Each row of a before or after table is a point. One or more steps were done to the points. Then noise was added and the rows were shuffled. The steps act on columns, c1 being the first. What was done? A step turns or swaps two columns, mirrors them in a line or flattens them onto one, adds a multiple of one to another, or multiplies or shifts one. Angles are multiples of 10 degrees, from the lower column toward the higher: turns from -170 to 170, lines from 10 to 170 but not 90. Use the fewest steps. Two steps may share a column if one is a turn and the other turns, adds or multiplies; they go together, in the order done. Otherwise the lowest column goes first.
In the rows, zero is written as 128.

Before (13 x 3):
[[147 146 139]
 [100 138 114]
 [169 103 143]
 [184  72 163]
 [122 122 128]
 [222 133 120]
 [111 148 110]
 [154 174 101]
 [133 129 141]
 [141 116 178]
 [103 162 149]
 [161 187 150]
 [123 155 101]]
After (13 x 3):
[[ 77 120 111]
 [ 61 197 116]
 [140 128 132]
 [105 109 108]
 [125 175 136]
 [127 151 163]
 [ 98 135 135]
 [123 102 116]
 [117 132 141]
 [140 211 153]
 [118  93 142]
 [141 105 119]
 [ 62 117 142]]
Steps: turn c1 and c2 by 130 degrees; multiply c3 by 0.7

Before (8 x 6):
[[ 99 116 159  99 157 141]
 [149 130 160 114 102 152]
 [137 134 125 131 151 158]
 [163 131 146 114 157 132]
 [158 111 157 134 122 156]
 [102 141 158 129  77 103]
 [142  75 130 121  51 146]
 [ 95  58 150 130 131 151]]
After (8 x 6):
[[ 92  70 155 113 146 152]
 [ 94  10 143 148 123 155]
 [157 159 145 158 127 162]
 [151 184 140 124 168 140]
 [158 159 148 137 111 161]
 [127 149 116 148 155 159]
 [120 104 164 117  74 114]
 [168  97 121 136  59 145]]
Steps: add 1.5 times c1 to c2; turn c1 and c5 by 20 degrees; turn c3 and c6 by 20 degrees; add 0.7 times c6 to c4

Before (13 x 9):
[[167 158 118 134 129 145 102 142 150]
 [166 111 124 165 141 145 153  93 119]
 [163 115 167  82 150 126  96  97 158]
 [169 139 159 113 160  97 154 176 118]
 [110 148 135 130 132 147  80  94 155]
 [119 112 128 103 105 112 115 100 143]
 [182 110 117 118 156 128 120 146 103]
 [108 117 119 116 167  94 150 155  96]
 [141 116 118  91 117 108 119 118 139]
 [117 145 131 149 143 166 132 137 158]
 [108 107 109  98 126 154 112 148 106]
 [123 114 145 133 100 131  88 125 159]
 [142  95 104 112 121 101 114 150 158]]
After (13 x 9):
[[149 109 144 100 141 128 179 177 100]
 [161 112 113 143 167 145 156  44 118]
 [127 147 122 130 157 168 121 150 164]
 [ 90 116 116  77 105 126 176  51 155]
 [130 115 142 111  95 107 139 103 141]
 [142 114 124  91 143  93 100 195  94]
 [121 108 152 111 104 156 111 179 105]
 [113 114 137 126  95 111 120  59 148]
 [139 138  87  94 137  99 165 245 124]
 [ 89 118 142 153 115 131 136 115 159]
 [137  95 153 122 109 100 139 185 159]
 [128 154 151 132 130 145 168 160 154]
 [ 84 149 154 125 130 147 124  45 154]]
Steps: turn c3 and c7 by 140 degrees; turn c1 and c7 by 70 degrees; turn c4 and c5 by 50 degrees; multiply c8 by 2.5
